Each row of a before or after table is a point. One or more steps were done to the points. Then noise was added and the rows were shuffled. The steps act on columns, c1 being the first. Name the steps. A step turns or swaps two columns, mirrors them in a line or flattens them onto one, adds a multiple of one to another, or multiplies or shifts one. Angles are multiples of 10 degrees, from the lower column toward the higher: turns from -170 to 170, lines from 10 to 170 but not 90. Use the fewest steps. Two steps may share a column if one is a turn and the other turns, adds or multiplies; they go together, in the order done. Otherwise the lowest column goes first.
(in the rows, 128 means zero)

Before (10 x 3):
[[ 96 146 136]
 [ 97 120 136]
 [159 117 135]
 [128 158  86]
 [109 152 163]
 [ 87 147 143]
 [ 95 149 112]
 [154 132 170]
 [124 130 138]
 [140 132 191]]
After (10 x 3):
[[192 171 169]
 [ 50 128 136]
 [ 84 186 163]
 [128 115  85]
 [157 193 192]
 [119 142 140]
 [ 43 132 112]
 [ 49 153 135]
 [206 123 134]
 [ 27 163 142]]
Steps: multiply c1 by 2.5; add 1 times c3 to c2

Before (13 x 8):
[[177 150  71  70  89  93 113 133]
 [ 64  98 199 105 101 108 136 171]
 [143  90 168 127 163  62  96 112]
 [182 151  95  82  54 143 143 156]
 [178 134  97 167 117 116 117 184]
 [122 122 121 154 181  77 132  72]
 [178 138 125  73 103 164 158 192]
 [158 175 112 135 147  87 191 112]
 [156 115  95 121  94 140 113 132]
 [102 125 216 111 110 147  86 142]
 [ 74 110 166 114 150 126  57 171]
 [148 141 141 195 161  52 126  83]
 [190 193  91 110  97  96 146 133]]
After (13 x 8):
[[134 128 211 123 107 177 128 158]
 [169 118 118 122 190  99 119  73]
 [196  94 166 115 168 113 156 117]
 [188 138 167 164 155  78 143  56]
 [126 126 135 195 116 106 169 156]
 [152 152  37  79  94 104 176 162]
 [129 170 112 129 144  46 124 104]
 [ 97 155  81 107  45 101 169 174]
 [133 196  82 109 106  72 174 142]
 [158  99 190 124 103 144  68 178]
 [ 67 138 115 112 104 101 154 211]
 [170 118 175 140 151 200 116 171]
 [120 116  88 124  93 133 164 133]]
Steps: turn c1 and c7 by 120 degrees; turn c1 and c6 by 60 degrees; turn c4 and c8 by -30 degrees; add 0.7 times c4 to c3

Before (13 x 11):
[[ 33  88  75 153 135  85  56 117  85 147  90]
 [ 81 159 134 112 129 108  71 146 158 178 185]
 [ 79 170 121 128 118 152 181  82 158 110 151]
 [162  88 135 111  98  57 158  95  96 164 172]
 [135 176 132 174 183 114 158 115 115 156 149]
 [ 39 165 141 112 149 149  74 111 162 140 187]
 [130 163 162  72 118 121 139 124  74  96  82]
 [ 85 119  59 175  90 131 152 194 110  73 146]
 [149  74 135 142 164  78 101 167 139 122 157]
 [ 54  84  45 184 154 174  85 119  79 151 137]
 [129  84  29 124  66 129 126 136 111 101  68]
 [161 161 146 184  99 154  93  70 160 111 178]
 [ 70  90 122 154  75 144 152 198 154 129 131]]
After (13 x 11):
[[ 84 103  59 164  89 131 130 144 114 184 192]
 [158  69 144 149  98 157 130  74 165 156  79]
 [ 75 102 122 102 121 153 125  80 153 142 101]
 [ 67 141 123 171  78 140 125 182 154 153 164]
 [ 38 111 140  96 148 155 133 127 163 165  79]
 [ 79 118 130  94 133 111 132 172 156 164  75]
 [ 54 126  45 196 156 171 130 137  76 120 106]
 [128 166  27 156  67 132 128 117 112  87 179]
 [131  61 132 133 181 118 128 138 117 132  94]
 [132 135 161  62 119 119 130 106  71  98 172]
 [143 164 134 173 164  79 130 156 140 166 140]
 [162 168 138 140 101  57 130 125  96 140  62]
 [ 31 144  73 173 136  88 129 130  85  85 131]]
Steps: mirror c2 and c4 in the line at 110 degrees; multiply c7 by 0; turn c8 and c10 by -40 degrees; turn c10 and c11 by -120 degrees

Before (9 x 14):
[[167 120  87 150 146 131  55 147 127 118 100 165 138  87]
 [160  67 119 184 147 146  93 137 149 114 134 150  97 129]
 [129 148  81 159 149 161 106 114 161 132 118  96 163  88]
 [142 101 180 124 163 120 117 125 108 121 119 182 101 146]
 [ 79  82 144 112 131 151 140 118  95 130 175 167 127 146]
 [105 117 145 126  95 171 143 118 122 167 153 130 138 133]
 [173 141  93 184 156 112  90 144 130 122 127 163 143 104]
 [124  91 111 102 120 140 151 119 126 146 146 139 171 123]
 [ 86 137 115 131 102 160 142  93 181 155 137 142 166 113]]
After (9 x 14):
[[189  84 143 117 123 147 142 118  63 122 156 167 128 130]
 [150  94 114 103 115 139 151 128 137 118 126 137 172 119]
 [149 140 114 132  87 155 141 118 193 130 169 140 164 152]
 [115 103 181 125 152 120 115 103  72 123 120 181 101 138]
 [ 91 121  87 151 155 131  56 127 234 128 100 165 139  66]
 [122 147  84 157 136 161 105 103 247 131 130  96 158  96]
 [125  67 117 185 146 146  92 124 138 120  94 150  95 150]
 [161 122 144 127  95 170 144 140 110 127 143 129 139 133]
 [111 136  94 180 164 113  87 120 189 130  86 160 143  95]]
Steps: turn c1 and c11 by -110 degrees; flatten c2 and c10 onto the line at 10 degrees; turn c5 and c8 by -40 degrees; multiply c14 by 3; turn c9 and c14 by 60 degrees

Before (12 x 24):
[[148 133 141 141 140 144 163 131 130 127 105 119 137 153 117 105 135 147
  125 128 131 185 135 123]
 [123 123 125 141 141 153 159 112 145 143  96 132 119 104 164 101 150 125
  140 137 155 112 122 120]
 [100 117 145 142 129 130 137  92 157 120 162 126 166 121 109 134 127 125
  136 138 151 113 119 131]
 [171 144 121 111 134 158 123 129 140 151 107 129 116 108 111 116 119 157
   96 148 154 120 128 120]
 [100 105 137 128 143 133 159  93 156  94  99 126 111 108 117 145 172 141
  123  88 129 111 108 127]
 [117 109 127 131 147 145 151 126 134  98 124 131 128 116 136 142 127 145
  131  85 101 117 161 121]
 [161 117 106 123 142 134 153 114 157 108  97  86 167 117 109 124 110 134
   88 147 123 133 142 132]
 [115 120 110 141 106 155 154  95 120 131 129 122 121 126 148 144 111 140
  108  99 152 116 122 118]
 [122 112 136 126 152 150  93  84  81 142  97 124 121 136 109 118 151 138
  119 150 153 116 112 125]
 [103 132 143  85 114 151 128 124 144 114 140 128 130 110 172 147 135 146
   90 142 149 116 118 129]
 [103 105 138 122 130  86 152 106 158 147 120 115 122 163 119 124 111 136
  111 139 137 110 108 116]
 [111 112 139 108 142 152 111 130 145 134  95  91 119 108 127 131 157 155
  138 119 108 145 127 128]]
After (12 x 24):
[[101 145 140 120 110 128 153 136 158 147 122 114 123 165 118 124 114 140
   78 139 135 110 109 116]
 [100 162 144 141  91 125 139 139 155 123 162 128 166 122 110 133 125 126
  152 140 151 114 118 130]
 [122 122 140 127  81 126  93 120  79 144 102 127 123 136 107 121 150 141
  101 147 154 116 110 126]
 [171  79 122 109 131 130 120 125 142 149 107 128 117 108 112 120 116 157
   33 148 155 122 126 119]
 [118 140 109 142  98 126 154 161 124 128 131 123 122 126 149 147 111 139
   68 104 152 116 122 119]
 [125 133 126 145 122 128 157 123 146 142  98 134 119 103 164  98 150 124
  162 139 153 113 125 121]
 [164  65 106 123 112 127 150 117 155 107  90  84 166 120 108 123 109 136
    9 145 123 133 141 134]
 [102 148 137 128  82 127 154 128 158  93 106 122 108 110 116 146 174 138
  114  88 129 112 111 125]
 [151 109 137 139 136 130 160 118 131 128 102 118 138 154 118 106 134 148
  117 131 130 189 137 122]
 [112 136 138 108 122 125 110 116 141 135  96  93 117 109 127 129 162 155
  155 115 106 144 126 127]
 [104 168 139  84 120 129 131 143 143 113 142 129 129 107 169 144 137 144
   13 144 153 113 118 128]
 [119 126 126 131 112 128 152 112 135  99 114 130 125 119 136 141 126 148
  135  81 103 116 162 121]]
Steps: add -1.5 times c1 to c2; turn c5 and c8 by -110 degrees; add -0.5 times c16 to c5; multiply c6 by 0; add -0.3 times c23 to c11; multiply c19 by 3

Before (9 x 48):
[[117 140 178 146 118 151  93 135  93  88 158 134 134 115 164 135 104 126
  108 152 109  87 112 113 135 146 118 164 114 145 139 138  67 102 132 118
  120 101 135 183 142 129 188 148 117 128 110 132]
 [126 151 115 143 132 151 186 135 121 144 156 125 154 144 138 128  95 150
  116 153 120  85 160 107 147  87 162 141 136 139 128 136 157 162 117 122
   96 116 147 134 121 150 101 146 131 123 149 112]
 [152 128 122 105 128  57  81  80 133 150 137 132 113 112 104 128 232 138
  113 157 135 155 126 153 125 131 117 153 126  95 153 139 157 100 121 122
   96  90 128 101 115 132  95 123 177 145  85 152]
 [137 140 108 132 135 158 112 133 150  88 155 135 153 141 158 112  98 154
  127 150 102 100 119 114 151 132 108 170 153  93  93 155 155 111 146  99
  122  99 128 154 173 136 107 113 123 124 123 133]
 [110 134 114 148 135 162  98 134 154 114 159 147 135 140 117 108  96  52
  176 152 120  94 116 117 141 129 124 180 117 138 145 138 147 138 157 120
  169 115 126 159 121 140 167  41 113 179 104 113]
 [175 135 130 157 113 141  86 122 110 167 143 128 126 116 130 123 118 159
  124 155 155 179 154 141 124 129 118 175 153 134 159 156 157 105 130 122
  110 115 149 101 122 145 183 140 139 169  84 154]
 [116 153 110 157 116 130 148 126 156 162 151 149 115 119 104 107 103 127
  123 107 155 139 149 116 150 137 141  55 147 105 155 127 161 168 135 114
  142 110 141 114 129 149  93 147 123 153  93 179]
 [181 146 138 138 140 164 190 114 132 112 158 150 121 143 159  94 107 158
  155 161 140 137 168 114 145 137 169 160 122 101  45 158 153 127 115 120
  101 103 180 110 185 151 112 136 131 144 129 142]
 [119 113 111 113 117 131  88 134 156 174 144 141 111 142 144 134 130 131
  126  74 160  82 147 111 138 115 103 159 139 111  95 148 117 111 115 122
  134 107 128 146 116 147  96 137 143 155  99 121]]
After (9 x 48):
[[151 118 121 105 129  54  80   9 134 146 139 132 116 107 131 125 236 139
  114 136 136 165 124 156 122 131  99 152 128  95 150 138 158  96 125 119
   96  87 131 101 114 128 120 124 180 144  84  92]
 [180 145 140 139 137 164 191  93 130 113 159 152 119 143 147  92 107 158
  154 134 143 136 168 112 146 137 177 158 116 102  48 158 151 128 116 123
  100 103 182 107 183 148 123 139 128 145 123 109]
 [115 150 107 160 119 126 147 121 155 158 155 154 113 114 150 106 101 125
  125 134 156 140 149 118 151 136 115  52 153 103 155 131 155 168 131 111
  145 107 141 110 128 141 134 150 122 144 100  66]
 [129 148 120 140 131 149 189 141 124 139 160 122 155 144 152 132  92 147
  118 129 125  71 162 105 146  83 155 139 142 140 127 136 161 162 123 122
   98 113 145 131 118 155  94 149 131 123 143 123]
 [105 132 112 148 134 159  99 138 155 114 158 148 139 142 126 104  96  52
  172 126 118  86 115 115 141 130 118 178 116 135 145 140 145 135 157 123
  168 109 126 159 119 139 148  37 115 179 100 166]
 [139 138 104 132 136 154 112 140 152  90 153 136 152 137  96 110  97 154
  130 127 107  91 121 114 151 136 142 170 163  92  92 151 154 114 146  99
  129 101 127 152 170 130 109 113 126 123 114 113]
 [119 114 112 115 116 130  89 143 152 180 143 142 108 142  97 131 127 130
  126 132 158  65 148 115 137 118 131 158 138 113  97 151 118 111 118 122
  136 108 126 146 116 146  99 142 144 152 113 114]
 [177 139 130 156 111 140  88 112 113 173 143 130 128 114 119 119 119 158
  122 132 156 198 152 137 125 129 126 179 164 134 154 157 156 105 130 121
  111 115 148 100 116 144 187 144 138 167  81 142]
 [114 143 180 145 118 152  94 146  98  92 159 129 131 113 101 134 101 124
  106 128 105  75 112 111 136 144 155 163 109 145 136 144  67 101 129 115
  118 104 134 181 140 128 176 144 117 129 105 156]]
Steps: multiply c8 by 2.5; mirror c15 and c27 in the line at 60 degrees; flatten c20 and c47 onto the line at 100 degrees; multiply c22 by 1.3; multiply c29 by 1.3; mirror c43 and c48 in the line at 20 degrees

Before (9 x 64):
[[130  65  70 118 117  86 137 101 112 129 173 169 133 104  95  60 116  99
   85 197 134 133  84 142 107 167 155 192 122 137 131 155  98 113 123  71
  160 125 128 120  63  49 120  82  90 130 116 160  87 143 141 151 104 166
  110 111 170  85 178  65 141 135 140 134]
 [ 64  71  84 158 130  93 130  82 132 126 171 103 154 115 135  93 105 142
  146 174 134  98  72 106 152 178 171 193 125 109 112 100  73 123 112  92
  130 129 119 219  80  79  99 103 126  91 158 120  79 110 101 170 123 143
   73 130 145  64 162  79 171 137 156 135]
 [126 225 191 158 155 225  46 158 137 139  36 177  47  44 108 171 103 143
  155  54 134  99 175 140 171 104 157 125 117 157 154  66 215 109 213 132
  114 159 136 107  44 158 111 195 133 140 201 111 210 192 147 118 202  66
  160  99 138 151 108 159 130 105 123 114]
 [ 80  70  68 208 144 100 164  92 121 155 128 170 171 108 119  57  94 162
  116 159 130  84  75 147 121 164 121 144 105 157 131 165 128 125 132 119
  150 167 156 115 112 102 104 130 141 105 132 156  63 158 130 131 116 149
   97 114 105  96 118  73 138 164 167 160]
 [ 44  81  51 142 132 130 133 117 107 110 179 165 175 177 125  74 131 118
  130 162 111 120 135  91 129 136 121 175 105  88 126 175 134 117 131 130
  161 127 118 122 103  50 134 116 134 135 147 116 111 103 115 170 146 150
   95 104 132  76 127  79 148 139 132 129]
 [108 221  95 141 138 202  42 153 159 179  35 139  40  56 133 181  82 121
  155  68 133 118 141 103 132 142  86 117 129 162 145  82 181  94 236 123
   70 149 164  75  81 157 119 142 118  84 157 103 226 161 152 125 188  32
  120  56 159 120 111 188 125 165 157  85]
 [ 96  76  64 170 125  94 146 120  99 149 200 111 127 110 108 104 111 147
  160 144 116 134 110 147 153 154 161 157 109 113 112 182 118 161  63  90
  112 166 165 119  96  77 120 113 105 126 115 142 109 129 103 187 131 142
  128 141 161 142 127  81 158 179 156 117]
 [120 197 166 124 167 219  32 197 136 166  55 164  87 104 165 113  73  88
  190  80 120 123 159 102 134 116 100 147 129 170 123  44 172  49 174 113
  107 198 179 132  94 203 118 138 121 148 172 126 185 184 162 116 207  70
  148 111 140 153 128 197 106 150 142  78]
 [ 94  70  67 164 173  66 156  84  82  80 185 113 196 102 129 118 153 117
  155 151 135 138  87 137 107 161 152 154 170 128 109 178 127  84 132 130
  166 128 118 153 108  61 137  99 109 114 128 173 104 128 145 132  80 153
   81 135 127 124 142  43 134 205 132 165]]
After (9 x 64):
[[ 17  80  54 150 134 134 131 140 107 108 177  67 176 181 123 127 130 122
  155 162 112 117 133  99 130 140 121 176 109 105 117 172 139 122 132 128
  160 124 119 123 101  49 133 127 133 134 163 113 110 105 119 172 148 153
   94 105 137  74 128  80 148 142 138 132]
 [ 81  75  66 171 120  91 145 142  99 150 201 117 125 111 109 159 111 149
  165 147 115 131 114 146 154 150 160 155 111 136 133 177 119 162  59  92
  110 164 164 121  93  80 124 120 101 128 124 143 111 128 106 187 133 143
  126 140 192 144 131  78 163 174 152 115]
 [ 43  70  79 161 132  91 129 178 133 125 167 114 153 113 134 169 102 143
  152 180 138  98  75 107 158 183 177 191 122 124 119 101  75 127 109  96
  133 126 119 222  76  76  99 110 123  88 169 110  85 116 101 170 125 146
   72 133 163  62 160  77 177 141 156 131]
 [114 199 168 122 170 217  36  72 136 165  61  97  89 105 163 112  73  90
  143  76 123 118 156 108 144 121 101 151 130 198 167  49 177  51 174 114
  108 195 179 137  97 201 120 123 121 149 178 125 182 182 163 117 207  75
  148 113 151 149 129 196 105 151 143  84]
 [128  60  70 124 121  84 139 150 112 129 177  48 131 104  97 134 107 102
   95 194 135 133  84 141 113 167 158 197 122 110 116 153  96 108 123  68
  159 130 126 121  64  45 121  91  86 130 124 161  87 146 142 148 105 171
  114 110 214  87 177  67 142 143 144 132]
 [101 220  93 142 140 201  44 100 162 178  40 164  47  62 132  87  82 122
  126  71 134 121 141 102 129 143  81 119 127 173 127  83 184 100 238 125
   72 149 161  73  80 157 118 137 121  87 161  98 227 163 153 127 194  32
  120  56 192 116 111 193 126 167 155  82]
 [127 232 191 156 153 223  45  89 133 139  38 128  44  45 106  63 103 143
  132  51 136  98 173 144 169 104 156 126 120 171 122  65 211 112 215 133
  116 160 136 112  41 168 112 184 130 138 212 110 206 198 147 118 201  61
  156  96 149 150 104 158 124 104 127 113]
 [ 62  69  71 209 147 100 166 159 124 151 127  42 172 112 119 145  98 164
  103 165 131  80  75 149 126 166 121 144 102 142 106 166 129 123 132 124
  157 166 155 113 112 105 104 134 139 105 143 156  56 156 125 126 110 154
  101 117  78 104 122  73 138 164 165 163]
 [ 82  72  61 160 173  63 156 173  83  79 182 134 197 105 131 148 155 122
  149 152 135 135  88 136 109 160 153 153 170 152 122 175 123  81 131 130
  166 132 119 148 109  57 140 107 109 116 138 177 105 129 149 130  74 156
   78 131 130 123 139  46 133 207 135 170]]
Steps: multiply c1 by 1.3; turn c8 and c31 by 150 degrees; turn c12 and c16 by -130 degrees; turn c19 and c30 by 40 degrees; turn c42 and c44 by -10 degrees; shift c47 by 10; multiply c57 by 2
